Each row is a point. The points of each table are mixes of a few directions, plus a little noise. Count the directions of each table, and those that both share. Where both have some left over, give the other angles between the two spaces (their principal angles), to ten degrees, smallest first.
In the rows, zero is written as 128.

First (7 x 2):
[[125 119]
 [ 67   7]
 [136 139]
 [144 162]
 [136 141]
 [144 164]
 [144 160]]
Second (5 x 2):
[[127 125]
 [110  93]
 [110  94]
 [113 100]
 [178 227]]
Directions: first 1, second 1, shared 1

First (7 x 4):
[[160  88  77 181]
 [ 71 194  62  74]
 [154  85 165 136]
 [137 171 221 160]
 [ 94 151  79  91]
 [121 121 102 115]
 [155  83 187 135]]
Second (7 x 4):
[[124 140 154 124]
 [173 110  28 222]
 [129 119  37 140]
 [124 121 155 110]
 [ 95 141 127  70]
 [116 176 190 128]
 [136  91 202 104]]
Directions: first 3, second 3, shared 3

First (7 x 8):
[[126 113  89 141 107 154 124 132]
 [141 154 104 129  95  65 134  53]
 [139 127 106 116 128 109 123 124]
 [114 124 135 129 168 148 128 131]
 [120 111 249  91 152 154 122 131]
 [120 151 117 170 107 131 144 151]
 [137 117  96 120 140 136 121 174]]
Second (7 x 8):
[[108 119  92  71 159 100 128 123]
 [127 151 109  97 147 139 142 117]
 [106  99  96  80 156  81 120 129]
 [139 148 139 143 122 151 135 126]
 [147 183 139 139 124 181 152 120]
 [125 110 136 144 117 117 117 132]
 [140  91 185 219  71 125 101 149]]
Directions: first 5, second 2, shared 0; angles 30, 70

First (10 x 11):
[[160  89 153 141 165  38 115 115 161 212 138]
 [170  71 118  46 165 136 148 143  92 133  23]
 [125 146 125  65 152 190 147 113 139 132 106]
 [ 69 177 169 207  28 186  97 150  98  71 174]
 [105  96 139  65 117 212  51 127 171  47 145]
 [116 193 134 178 117 116 172 116 125 180 161]
 [116 172 112 224 106  62 153 126 125 150 189]
 [144 119 135 100 128 144 162 141  74 138  52]
 [138 133  68  62 172 158 160 119 135  94 110]
 [134  82 127 187 130  42  76 129 162 133 182]]
Second (11 x 11):
[[ 50 162 218 157 123 123  56 107 177 135  43]
 [134  87  28 122 162 143 109 159 146 188 152]
 [146  55 147 107  87 198  90 187  71 184  81]
 [164 122 149 106 138  80 196 118  87 101 169]
 [125 141 108 125 163  83 162 113 137 120 160]
 [143 150 191 142 147  50 110  67 196  96 135]
 [145  63  76 111 155 132 103 164 128 200 135]
 [ 87 191  94 132 129 144 199 132  86  83 148]
 [193 174  62 126 107 134 217 103 104  35 222]
 [120 162 119 151 105 161  92 108 168 101 117]
 [101  98 215 125  96 160  73 153 107 165  47]]
Directions: first 5, second 5, shared 2; angles 50, 70, 80

First (8 x 14):
[[136 114 193 127  97 112 128 158  97 125  94 100 169 157]
 [  7 139 133 225  81 188  24  94 116 141 171  66 166  90]
 [148 178 110 128 180 161 158 151 146 102 161 128 100 139]
 [168 172 101 145 177 168 188 127 155 145 176 141  88 108]
 [168 101 115  97 140 133 159 146  92 146  80 142 106 143]
 [165 142 162 107 145 127 161 170 115 110 109 117 135 163]
 [132 105 161 144  94 113 130 116 122 160 121 120 152 115]
 [ 99  76  52  53 111  24  70  61 179  98 114 209 111 111]]
Second (11 x 14):
[[144 149 119 128 117 126 108  74 116 117 104 106  77 134]
 [135 134 111 122 114 135 131 195 171 127 101 161 140 151]
 [108 119 139 121 116 160 150  79 109 112 139 139 142 120]
 [105 121 106  92  78 197 173 213 188 115 100 217 216 163]
 [133 150 116 112  96 162 124  43 114  97  95 118  89 138]
 [125  99 149 153 189  46 106 149  78 179 207  46 153  87]
 [133 125 146 147 152 111 117 112 119 128 135 123  95 114]
 [128 145  68  68  67 139 128 197 142 153 114 103 222 162]
 [114  81 166 158 199  60 127 157  86 174 214  76 165  82]
 [165 167 105 129 120 110  92 139 152 128  82 115  70 152]
 [118 115 183 173 162 165 147  50 133  77 112 206  37 110]]
Directions: first 5, second 4, shared 0; angles 60, 70, 70, 90

First (8 x 20):
[[122 126 127 132 123 125 145 145 121 124 122 136 122 110 113 114 141 133
   98 128]
 [142 125 124 116 140 128 106 101 140 142 139 120 139 156 160 144 104 121
  173 122]
 [ 98 157 150 149 114 141 107 132 123 114 119 104 120 124  94 141 135 116
  129 144]
 [162 108 109 106 151 120 112  93 147 154 148 133 146 165 187 142  93 124
  185 114]
 [128 104 115 133 117 112 211 190 105 110 110 172 109  59  90  70 180 162
   11 120]
 [118 131 131 136 117 128 150 153 117 116 118 135 118 101  99 113 149 135
   85 131]
 [130 132 129 126 131 131 113 114 134 133 133 121 133 142 138 141 117 121
  152 129]
 [124 146 139 129 131 138  84  96 140 135 135 101 138 163 143 159 102 108
  188 134]]
Second (9 x 20):
[[124 143 133 122 142 143 113 121 120 135 146 105 119 148  96 127 140 138
  151 131]
 [132 113 123 135 113 112 141 133 138 121 108 151 138 108 165 132 112 116
  107 125]
 [138  94 114 138 102  97 173 151 139 114  92 179 141  79 183 119 115 117
   65 119]
 [123 143 135 126 135 140 102 113 128 133 139 106 127 151 117 140 124 125
  162 132]
 [130 122 124 127 129 125 144 138 123 127 127 136 125 118 122 116 138 136
  109 126]
 [130 129 124 120 141 135 146 142 112 131 142 126 114 125  89 104 157 152
  109 126]
 [129 111 132 152  85  98 104 103 173 114  78 157 167 114 249 183  51  65
  145 128]
 [121 155 138 119 152 154  98 113 115 140 160  86 114 166  74 129 146 143
  173 135]
 [126 142 129 115 154 148 132 136 104 137 159 105 107 143  59 103 168 161
  130 130]]
Directions: first 2, second 2, shared 1; angles 70

First (10 x 32):
[[140 131 116 133 144 119 129 133 137 138 125 122 151 114 123 128 150 119
  137 119 144 135 146 150 153 118 128 114 114 133 132 113]
 [103 134 150 115 102 146 119 117 111 118 140 141  74 160 147 123  84 142
  127 145 112 121  92 105  88 145 123 152 158 115 109 145]
 [131 125 126 130 130 125 131 130 130 127 125 126 137 123 124 130 134 127
  124 126 126 127 133 126 131 126 130 126 124 130 133 129]
 [126 157 123 119 143 132 111 123 130 152 144 132 106 137 149 116 127 118
  173 126 168 148 124 180 151 124 113 121 134 121  96  93]
 [165  56 109 165 130  95 177 153 147  87  77 102 249  67  56 162 189 132
   29 109  60  92 183  42 129 115 167 112  74 161 225 184]
 [141 117 119 137 136 118 137 135 136 125 117 120 161 110 112 134 150 124
  115 120 123 125 146 123 140 121 135 118 112 136 147 131]
 [127 123 130 129 124 128 130 128 127 123 126 128 129 128 125 130 126 130
  120 129 120 124 127 118 122 130 130 131 129 129 132 135]
 [110 167 136 109 130 144 102 115 119 152 155 141  67 159 166 110  99 124
  183 137 167 148 101 178 132 133 107 134 154 111  77  96]
 [ 87 164 158  99 100 161  98 106 102 136 162 153  22 187 178 108  57 141
  169 154 141 136  68 141  87 151 106 160 181 101  67 121]
 [149 107 113 144 141 110 145 140 141 122 109 115 185  97 100 139 165 122
  103 115 118 122 159 117 148 116 140 112 100 143 162 134]]
Second (9 x 32):
[[132 109  92  95  80  81 113 197 163 124 185 135  64 131 137 161 162 120
  156 173  39 149 185 117 157 135 173 136  68 226 134 155]
 [120 131 146 137 133 148 135 103 111 123 109 129 141 134 126 117 106 136
  110 116 147 116  98 116 104 131 113 132 154  92 127 128]
 [121 138 161 150 153 165 139  77 100 125  85 126 165 131 122 104  93 139
   99  99 181 109  75 124  94 128  98 128 177  56 126 119]
 [124 137 156 147 152 160 139  81 102 128  91 126 164 131 123 106  99 136
  104 101 179 111  83 125  98 128  99 128 172  63 122 117]
 [130 138 135 137 146 139 132 108 122 135 113 125 150 122 126 117 124 128
  124 113 157 126 115 140 129 123 116 122 140 101 127 116]
 [126 109 106 101  82  95 117 180 149 115 175 135  68 137 137 157 144 129
  140 169  44 140 167 101 137 137 165 144  87 204 134 161]
 [138 143 128 142 163 138 130 107 127 145 109 121 170 115 123 113 139 119
  138 101 182 134 126 165 149 116 110 109 136  99 123  96]
 [141 123  93 111 117  91 117 174 158 138 163 126 107 117 132 149 169 115
  163 150  96 150 181 149 172 123 154 119  80 193 130 123]
 [124 126 135 129 122 136 131 120 119 122 125 129 124 134 128 126 115 134
  119 129 123 122 116 116 112 133 124 134 137 118 127 135]]
Directions: first 2, second 2, shared 1; angles 80

First (8 x 32):
[[105 111 118 149 140 119 110 153 132 143 143 142 134 118 104 104 135 133
  123 123 120 112 121 123 143 129 117 121 125 129 123 120]
 [ 88 105 109 162 148 113  92 168 135 154 151 149 138 112  88  87 142 136
  119 119 117 100 116 121 154 122 109 112 122 128 118 116]
 [ 55  85  97 193 166 101  62 200 140 175 173 167 147  97  59  50 150 141
  109 110 104  78 108 114 173 117  90 103 118 129 107 103]
 [215 181 168  48  80 163 208  38 112  70  72  81 104 166 215 222 101 110
  152 148 156 189 153 145  74 140 173 159 139 126 154 159]
 [192 165 158  69  94 150 186  65 117  86  89  92 111 155 190 198 107 114
  143 143 149 172 149 138  87 138 160 152 137 127 146 149]
 [209 175 164  51  85 161 202  46 113  75  77  85 107 161 208 216 102 112
  150 146 153 184 152 143  78 137 169 158 137 127 152 155]
 [ 53  83  92 196 167  99  62 205 139 176 175 167 146  96  53  50 153 143
  109 110 105  76 107 113 174 117  89 103 118 130 107 102]
 [104 116 120 148 138 118 106 153 132 143 143 139 135 116 107 104 134 133
  123 123 121 111 120 127 143 124 116 119 123 128 119 122]]
Second (9 x 32):
[[249 171 105 111 164 193 133 127 131  98  68  81 133 180 217 126 143  90
   97 100 139 152  69 137 171  95 241 177 200 177 143 220]
 [149 150 157  92  94 128 175  80 123 101 117 110 113 133 148 170 112 126
  141 137 133 160 162 145  86 142 125 129 120 118 134 126]
 [132 118 139 132 115 108  84 101 133 102 133 126 123  77  74 132  92 150
  199 144 152 112  53 116 106 105  91 138 119 107 138 128]
 [ 95  80  89 183 161 105  30 209 145 168 143 167 142 117 101  66 157 117
   90 111 123  85  82 109 185  99 142 122 126 149 111 126]
 [135 114  98 142 166 150  89 156 124 143 110 133 144 142 145 119 135 132
  137 137 154  99  66  97 173 114 151 150 140 130 147 137]
 [ 77  86 102 159 157 120  73 176 124 167 138 161 144 124 109 111 140 143
  130 144 146  83  96  92 169 126 110 125 110 116 136  97]
 [ 61 144 124 121 152 159 242 136 101 173 146 130 142 181 160 143 149 153
   97 141 108 134 248 126 135 198 100 103 120 107 133  77]
 [157 135 185  85  23  62 127  79 151  81 131 136  84 102 132 170 116  78
   95 111 106 193 210 187  35 118 135 104  93 149  89 128]
 [ 95 157 151 132 124 127 203  87 123 120 166 109 127  96  66 112 107 165
  166 124  98 137 167 148  89 157  56 103 131 100 122 109]]
Directions: first 1, second 5, shared 1

First (8 x 32):
[[119 167 166  38 166  91 201 127 187 142 135 122  96  93 150 168 155 128
   69 156 137 163 171 159 110 110 104 152 121  87 192 138]
 [132 132 105 167 116 137  95 127 113 113 109 125 144 152 118 108 119 130
  130 130 123 122 101 127 137 137 126 144 144 146 111 136]
 [160  70 101 141  97 187  79 109  70 128 168 153 151 140 135 104  98 126
  216  49 137  83 107  79 129 148 153  42 106 155  49 118]
 [144 118  81 186 136 154  82 166  71 100 109  50 183 154 123  98 110 124
  124 141  92 165  90 135 145 113  76 145 150 207  90 122]
 [118 105 178  46 151 113 196 129 154 165 179 139  92  73 147 169 144 123
  143 111 139 133 189 120 105 111 144  80  89  87 155 106]
 [111 178 114 206  82 106  79  88 160 106  62 205 111 181  93 102 129 144
  104 155 153  77  82 135 146 169 176 197 167  89 144 164]
 [ 75  39 200 151 133 105 179 164 116 189 191 139  84  58 107 161 141 115
  204 126 116 112 205  91 115 100 201  57  73  94 141  51]
 [166 214  78  88 144 132 113 113 152  79  73  92 162 172 152 114 128 137
   35 154 129 169  79 176 134 135  45 206 176 156 142 188]]
Second (10 x 32):
[[137  96  93 164 127 179 108 167  63 155 164  48 157 127 131  96 102 115
  168 129 107 144 116 104 161  94  79  96 113 196 102  94]
 [132 119  81 249 104 139  44 144  78  83  73 107 177 181  95  86 110 132
  134 141 100 126  67 131 145 144 128 167 168 185  79 134]
 [ 79  71 167 248  92  85  93 128 122 118 100 207 107 131  71 131 137 133
  182 128 120  76 134 108 114 159 248 125 131  90 107 100]
 [ 92 157 175  74 121 111 200 108 188 205 171 171  50  89 131 146 142 124
  127 154 170  96 179 115 145 109 151 121  91  48 212 114]
 [135 205  91 129  64 168 101  56 163 170 129 208  84 174 127  79 106 136
  132 128 199  42  83 102 183 154 135 148 130  77 165 169]
 [154 140 129  48 169 124 159 136 138 106 132  88 148 112 161 153 138 127
   89 120 116 178 142 154 103 117  79 127 130 145 128 142]
 [ 65 110 195 171 128  64 168 143 167 156 121 169  76  94  92 159 156 128
  129 172 124 116 177 131 117 122 202 148 117  66 180  95]
 [201 131  80  52 168 159 104 131  95  53 114  66 206 148 175 133 120 131
   94  79 102 191  96 156  95 137  47 115 152 203  59 167]
 [146  75 155  53 152 137 160 130 117 131 178 130 130  88 156 161 132 123
  166  72 124 138 168 113  93 125 139  52  94 126  96 111]
 [140 176 115  94 155 114 142 135 150 104  98  89 144 137 142 135 138 131
   60 159 118 174 119 166 124 119  73 180 153 143 152 154]]
Directions: first 4, second 5, shared 4

First (9 x 32):
[[125 119 142 152  68  71  92  91 101 186 108  62 193  89 128  99 155 202
  156  90 177 177 192 189 102 127  94 101  70 131 109 159]
 [112 152 111 113 177 171 171 165 136  81 122 142  95 157 164 143  93  94
   93 180  94  94  85 106 160 122 180 134 187  98 111 139]
 [117 148 114 114 172 165 164 160 136  89 127 143  98 155 157 142  97  95
   99 172  96  97  91 107 156 123 173 136 178 104 115 135]
 [140 121 124 116 157 156 137 143 150 100 150 186  84 146 108 147 124  78
  122 136 102 103  92  84 135 134 132 149 151 142 157  90]
 [154 125  75 128 169 135 112 145 144  96 121 178  70 115 134 152 133  82
  117 166 120 139  70  92 128 172 144 120 152 148 155 126]
 [140 127 101 130 144 128 118 134 132 117 121 143 107 118 134 136 130 113
  123 146 128 139 105 115 125 149 136 119 137 136 137 133]
 [133 108 161 143  71  87  94  88 118 182 135 100 175 105  94 108 159 174
  164  69 162 155 185 160  98 118  74 125  66 150 135 118]
 [106 115 209 138  39  88 117  82 103 200 141  56 223 124  95  87 148 210
  169  45 163 138 231 193 104  75  70 133  56 122 106 122]
 [126 136 116 121 157 151 147 147 135 102 129 146 105 142 141 139 112 103
  111 154 107 111 101 108 142 129 152 134 158 120 128 127]]
Second (9 x 32):
[[182 105  84 148 113 130 116  87  60 124 179 214 111  20 142 163 117  87
  111 182  34  64  97 144 140 150 102 149 137 139 162 149]
 [105 131 126 111 124 126 112 113 139 175 142 114 142 114 115 125 140 121
   97  95 107 131 147 160 121 131 113 143 132 111 111 135]
 [180 114 104 163 149 139 133 132  92  75 120 174  81 105 124 146 102 100
  173 186 117 115  86  93 155 142 138 120 140 145 157 117]
 [ 94 148 177 110 100 118 166 170 162  86 105  81 184 213 170  97 139 212
  134 107 215 139 154  96  94  92 156  98  92 144 127 131]
 [166 105  71 141 137 136  86  68  79 187 177 194  85   8  97 166 124  42
   96 149   7  92 105 177 156 165  89 170 162 111 136 140]
 [115 130 126 124 146 132 114 127 146 156 117 106 113 139 100 126 129 110
  128 107 129 153 133 139 138 135 126 133 142 113 113 120]
 [ 87 145 154 107 128 126 134 146 170 147 108  72 150 185 121 105 140 155
  122  83 174 161 155 131 115 114 136 122 121 116 105 123]
 [116 142 168 129 123 125 166 178 154  58  86  93 151 218 158 103 123 193
  169 135 225 149 132  72 111  99 163  90 102 150 132 115]
 [108 135 139 118 130 128 125 134 147 146 117 100 136 151 120 118 136 133
  121 103 144 148 141 134 124 125 130 128 128 118 113 125]]
Directions: first 3, second 3, shared 0; angles 40, 80, 90

First (8 x 32):
[[146 108 148 127 117 155 143 126 140 127 123 137 125 121 138 109 121 113
  133 119 102 115 115 122 129 146 109 133 105 144 105 148]
 [136 165 127 126 153  84  82 148  92 127 130 116 156 186 127 182 165 165
  157 148 178 148 170 132 114 126 116 131 127 119 155  84]
 [121  89 112 154 126 109 141 116 127 147 136 124 148 120 148 150 115 127
  135 128 147 148 170 161 118 119 118 115 115 124  95 136]
 [231  81 139 113 130  70  50 142  88 140 128 136 162 178 167 210 170 175
  235 145 183  67 188 144  95 216  10 149  50 242 106 170]
 [ 45 158  86 141 127 133 171 113 150 126 132 114  99  77  95  87 101 108
   52 122 114 167 100 131 150  57 222 107 202  55 156 105]
 [ 72 160 103 105 105 178 175 112 171 103 122 133  54  44  83  35  94  87
   44 107  60 104  17  89 169  91 217 123 204  99 168 151]
 [123 124 132 126 122 145 142 122 140 126 126 131 118 111 124 107 117 115
  116 121 109 123 107 122 136 126 136 129 132 128 124 139]
 [150 142 180 130 140 148 122 145 115 124 125 129 159 191 141 145 144 136
  152 132 128 154 152 123 116 144  97 135  88 113 114  89]]
Second (8 x 32):
[[ 71 109  93 105 129  87 128 179 171 111  85  99 121 134  97 109 149 104
   95 142 158 151 133 116 105 135 123  62 128 102 158  85]
 [172 118 151 160  95 147 138 103  86 135 203 181  97  79 179 147 103 120
  226 142  24  27 149 125 110 131  91 209 140 171 114 213]
 [112 148 145 131 136 137 136 149 123 124 131 124 141 155 128 130 137 118
  129 138 118 158 146 126 121 119 129 120 121  87 137  91]
 [196 183 159 141 160 198 117  58  74 154 139 123 169 160 132 142 123 173
   84  91 172 194  95 158 198 126 173 158 109 136  95 129]
 [141  99 131  74 110 120 146 153 160 125 104 137 140 159 117 132 107 113
  124 106 141 134 119 127 118 136 115 113  95 144 126 106]
 [192 134  79 161 118 170 113  90  32 162 205 134  94  25 168 130 142  90
  153 149  66  70 122 157 150 190 100 133 124 192 149 249]
 [ 61 102 109 111 140  67 114 144 211 105  45 100 131 154  75 107 135 166
   73 116 218 159 108 109 127 100 160  89 157 112 123  74]
 [ 77 131 155 142 132 103 134 149 166 106 110 132 132 162 120 128 128 145
  147 141 123 129 150 106 102  87 138 140 151  83 124  79]]
Directions: first 4, second 5, shared 1; angles 40, 90, 90

First (9 x 32):
[[134 128 122 127 126 131 127 136 122 125 129 130 125 122 127 131 113 125
  129 128 135 120 116 121 115 123 135 121 123 136 122 127]
 [136 129 120 127 125 131 127 139 121 125 129 131 123 120 127 132 107 124
  129 127 138 118 113 121 110 122 137 118 123 138 119 126]
 [142 129 113 126 123 132 127 148 115 121 133 133 119 111 127 136  88 120
  131 127 149 108  97 114  93 113 147 107 116 148 111 125]
 [143 128 114 126 123 134 127 147 115 122 130 135 120 113 127 136  90 122
  130 126 146 108 100 114  95 113 146 108 117 147 113 126]
 [125 128 133 129 128 127 128 122 131 129 128 126 131 132 128 127 137 130
  127 129 122 133 135 132 138 131 123 134 131 123 133 130]
 [119 128 138 128 131 123 127 115 137 132 127 124 135 139 130 124 154 132
  125 128 116 142 149 139 151 138 116 142 135 115 140 130]
 [138 128 116 127 125 132 127 142 117 123 129 133 121 116 127 134  98 124
  129 127 141 113 106 117 101 118 142 113 121 143 115 126]
 [134 128 123 128 126 130 126 135 123 126 129 131 126 122 127 131 113 125
  130 128 134 121 117 123 115 122 134 120 124 135 121 126]
 [ 85 127 174 130 143 111 132  67 168 149 121 109 155 175 135 104 249 149
  120 131  70 188 219 173 234 172  73 192 159  66 179 138]]
Second (9 x 32):
[[ 98 143 136 146 117 151 142 136 157 158 137 113 146 137 134 129 134 129
  128 136 121 134 150 146 117 146 133 137 124 147 120 119]
 [158 140 141  81 144 117 139 137  91 102 129 156 112 120 151 135  99 136
  161 119 137 109  96 128  96 121 119  95 166 148 127 109]
 [106 127 133 137 111 153 154 148 127 139 118 111 158 132 146 138 108 107
  111 142 141 102 143 133 119 124 125 129 123 147 109 127]
 [174 128 132 121 147 102 102  92 111 105 128 143  91 138 122 114 150 149
  135 123 106 152 120 124 173 136 115 130 136  86 156 130]
 [119 131 131 121 120 155 157 147 113 133 114 111 151 139 153 131 114 109
  103 149 132  94 152 131 132 123 113 127 134 147 115 115]
 [148 113 122 137 132 103 103 105 123 111 128 136 108 124 107 123 140 135
  129 118 124 148 114 116 154 124 131 135 116  95 144 147]
 [144 128 137 162 127 118 107  88 143 129 129 121 114 142 117 120 156 137
  121 133 103 165 141 133 183 149 125 150 109  83 150 142]
 [ 86 129  98  91 132 145 141 182 140 148 136 124 144 113 117 122 128 120
  120 124 143  97 136 122  73 103 136 116 140 185 103 112]
 [120 114 123 154 119 104 106 117 146 126 136 139 126 109 104 138 122 133
  149 108 142 153  98 120 112 124 152 129 100 115 128 156]]
Directions: first 1, second 5, shared 0; angles 30

First (8 x 32):
[[ 66 110 171  71 192 113 172  91  37  71 121 110 175  27 144 118 128  43
  188 177 171  46 122 131 114  87 122  96 119  98 152 184]
 [146 159 168 123 151 151 152 153  82 112 109 112 115 116 150  90 113 113
  156 141 160 131 118 143 162  99 131 164 113 113 149 146]
 [162 180 147  84 109 119 104 141 105 115 120 136 142 116 124  99  98 173
  108 124 131 137 110 157 146 119 118 177 102  64 158 115]
 [209 148  66 173  76 139  66 166 231 179 160 177  92 234 110 132 131 184
   99  95  90 175 114  63 142 201 146 133 139 179  65  93]
 [137 173 148 132 111 150 158 154  97 115 117 120 134 108 116 136 152 154
  115 169 182 139 125 124 113 116 131 112 124 110 150 141]
 [ 61  40 106 192 103 117 140  94 186 179 101  77  93 168 130 169 135 160
   67  51  60 198 186 220 109 103 114 152 155 155 146  69]
 [135  81 115 127 174 114 100 110 154 136 141 142 115 154 156  99  94  65
  181  90  77 100 119 110 164 148 133 152 126 171  84 132]
 [105 128 102 118 105 120 134 114 132 117 154 145 161  98  93 178 176 131
  110 174 157  98 130  75  70 148 131  45 144 133 114 148]]
Second (11 x 32):
[[ 97 115 113 126 176 136 125  89 138  88  91  92 148 110 160 138 102 102
  164  84 103 135 134 169  81 114 127 139 158 138 138 127]
 [141 128  40 131 113 134 103 158 193 120  88  85 162 175 173 170 159 140
  133  63 249 151 107 102 105 108 120  99 147 148 147  90]
 [ 91 103 192 181 127 113 215 221 106 198 161 148  53 149 111 153 195 109
   90 196 143 158 125  86 228 108  91  93  72 143  97 103]
 [172 200 153  99 120 101  94 122 125  86 169 175 109 107  81 135  99 186
  101 168  29 134 136 122  92 184 133 133 113  92 100 149]
 [110 114 117 124 116 158 132 107 123 143  96 113 174 118 140 112 127 122
  131 107 163 129 112 152 120 103 128 137 149 114 162 112]
 [ 79  88 112 171 160 127 179 180 155 145  99  85 105 159 173 175 174  89
  137 101 192 163 121 119 155  87  97  94 123 166 125  88]
 [193 177 126 105 162  64  69 120 149  43 187 157  58 132 105 153  85 155
  144 143  19 110 170  96  87 204 150 127 111 150  62 183]
 [123 110 171 140 169 102 142 120 105 114 160 138  70 117 119 120 110  97
  151 154  50 107 161 128 147 147 138 136 110 155  91 165]
 [158 132 103  86  89 162  73  50 111 124 110 133 202 103 118  67  85 141
  142 105 139  84 122 160  91 133 165 171 164  98 170 153]
 [106  70 194 136 106 156 164  96  53 199 145 152 129 101 101  47 126  84
  134 175 117  76 136 146 201 109 149 161 117 122 147 159]
 [139 169  88 112  71 157 114 146 152 148  96 128 196 134 125 138 151 182
   86 112 203 161  84 128 103 114 112 117 142  80 170  80]]
Directions: first 5, second 5, shared 1; angles 40, 50, 70, 90

First (9 x 32):
[[151 121 138 109  96  57 126 137 117 186 135 103 127 189  87  78  91 141
  153  55 167 148 164 152  98 133 102 128  85 119 123 131]
 [172 135  85 126 116 143  92 116 103 146 109 154 114 150 168 160 109 124
  135 141 145 112 129  99 139  86 144 109 113 123  97 149]
 [105  95 150 115  90 152 170  53  68 143 149  34  59  74  89  66 209 128
  127 200 131  56  65 186 108 249  76 144 127 176 199 124]
 [ 91 154 102 148 132 124 120 156 146  84 128 176 135 100 122 169 136 146
   94 115 113 149 130 120 142  92 143 136 165  96 107 102]
 [161 152 127 117 137 166 113 112 129 138 125 125 142  90 148 156 194 135
  161 171 127  85  88 104 124 163 144 138 105 160 127 120]
 [147 149 119 136 144 162 121 114 126 149 135 148 138 109 166 152 146 118
  138 178 126 100 102 121 126 131 137 153 137 131 136 135]
 [112 137 135 149 162 139 136 148 156 121 138 165 156 130 156 143  95 110
  114 138 111 152 139 127 135  94 140 147 163 105 132 134]
 [125  99 131 119 122 104 122 149 136  97 105 120 125 166 112 119  84 129
  119  74 126 167 169 111 144  94 136  79 112 126 101 134]
 [ 87 109 166 133 153 104 153 167 171  90 130 128 156 144 104 108  88 122
  111  80 106 184 166 133 135 111 131 117 145 115 130 122]]
Second (11 x 32):
[[131 131 128 110 125 119 132 124 141 144 125 146 164 160 137 168  97 106
  115 113 166 140 137 120 160 113  98 144 147  94 121 154]
 [129 124 128 139 130 134 128 126 118 130 132 123 110 124 132 107 126 130
  133 139 113 125 128 136 114 127 137 124 122 138 134 125]
 [118 158 136  78 114 114 122 144 177  84 104 139 198 110  84 220 190 145
  123  77 169 136 113  85 182 157 106 131 127 110  89 111]
 [124 124 127 152 133 143 122 134 110 106 132 101  78  83 117  71 172 158
  148 148  75 109 115 137  82 147 169 105 100 176 139  90]
 [136 114 124 138 134 125 136 113 113 175 140 143 127 179 166 118  50  91
  114 142 147 139 148 148 136  93 106 145 154  97 144 171]
 [141  99 119 176 143 139 136 110  79 180 152 123  64 160 178  43  50 102
  128 178  97 124 147 172  81  93 142 131 136 135 169 156]
 [136 106 122 162 139 135 135 114  94 169 145 126  83 154 165  70  67 107
  128 163 108 126 144 160  95 101 136 132 137 132 157 150]
 [125 146 134  83 116 111 129 131 167 119 112 152 200 150 112 215 132 118
  111  86 185 145 129  99 189 129  87 145 147  85  99 145]
 [118 147 134 110 120 129 117 145 150  77 115 115 142  75  84 152 215 168
  141 105 116 118 107 104 132 166 147 110 103 156 106  82]
 [133 126 127 118 127 120 134 120 133 152 130 146 153 166 145 153  85 102
  113 123 161 140 140 128 153 109 101 144 149  94 127 158]
 [117 136 130 141 128 142 116 146 123  74 123  95  90  51  89  90 225 181
  154 132  70 104 104 120  87 173 180  94  84 190 124  63]]
Directions: first 6, second 2, shared 1; angles 60
